Every row gives one point. The points of each table are mixes of a few directions, plus a little noise. Count the directions of each table, and those that both share. Where both have some left over, give the other angles between the two spaces (their principal angles), to ten degrees, smallest first.
In the rows, 128 means zero.

First (5 x 2)
[[125 129]
 [185 120]
 [ 83 135]
 [ 54 139]
 [195 119]]
Second (6 x 2)
[[180 175]
 [ 74  80]
 [165 161]
 [103 106]
 [160 157]
 [ 85  90]]
Directions: first 1, second 1, shared 0; angles 50

First (7 x 4)
[[113 139 157  70]
 [ 93 154 140  66]
 [118 136  92 163]
 [174  92 191 104]
 [ 99 151  67 173]
 [198  75 138 207]
 [100 149 112 113]]
Second (6 x 4)
[[ 77 167  96 103]
 [211  65 179 167]
 [138 120 135 133]
 [106 145 114 117]
 [ 60 180  85  95]
 [177  91 159 151]]
Directions: first 2, second 1, shared 1

First (9 x 9)
[[136 151 191 167 141 157 136 151 142]
 [104 114 117 130 140 101 108 108  85]
 [122 119 133 154 142 132 136 123  71]
 [ 84 121 126 114 140  83  78 100 123]
 [148 131 162 158 140 117 129 141  99]
 [113 138 131 121 125 157 133 128 163]
 [249 124  91 104  83 125 189 177 161]
 [115 118  94  96 119  99 108 111 139]
 [ 82 135 108 109 123 181 136 113 168]]
Second (10 x 9)
[[136  94  87 139 116 102 153 153 170]
 [144 161 169 151  92 103 143 123 102]
 [144 175 186 152  88 105 140 116  87]
 [110  82  71 101 172 156 112 137 166]
 [140 108 104 145 106  96 155 149 158]
 [131 136 138 133 120 123 131 126 121]
 [ 82 128 126  60 223 230  49  88  97]
 [132 124 124 134 120 118 136 134 135]
 [131 136 138 132 122 124 130 126 121]
 [131 135 136 132 121 123 131 127 123]]
Directions: first 4, second 2, shared 0; angles 50, 50

First (10 x 14)
[[118 119 140 146 161 149 108 107 139 131 142 175 177  91]
 [ 91  94  92 197 136 138  94 149 143 100 153 118 134 121]
 [122  75 135 150 153 141 142 121 123 141  90 103 124 128]
 [106  73 123 164 150 123 106 137 156 112 134 135 155  91]
 [204 213 205  30 150 199 229  33  26 239  26 130  99 205]
 [105 129  95 160 111 115  95 157 148  94 170 128 129 122]
 [169 226 134  41  67  97 156 135 105 135 137 120  81 174]
 [151 142 145  50  89  48 125 158 172 102 151 144 130  89]
 [111  78 120 174 153 151 130 125 122 134 104 103 125 133]
 [102 132  91 166 110 118  93 158 146  92 172 125 126 127]]
Second (9 x 14)
[[148 109 126  97 119 123  92 127 137 121 126 143 146 164]
 [ 58 185 120 201 131 139 195 144  95 131 157 103  95  49]
 [145  97 108  54  88 108  19 141 138  95 153 178 184 221]
 [118 123 131 136 138 120 137 130 134 131 119 123 123 117]
 [122  42 135  99 140  96  88 139 156 117 100 136 163 141]
 [134 207 141 211 136 192 249 105  79 160 141  79  65  33]
 [127 121 140 182 119 181 198 120  79 136 145  93 116  42]
 [176 131 130  82 135 115  92 113 159 135 104 145 130 193]
 [126 136 121  90 145  80  81 134 174 127 105 152 130 191]]
Directions: first 4, second 4, shared 1; angles 40, 70, 80
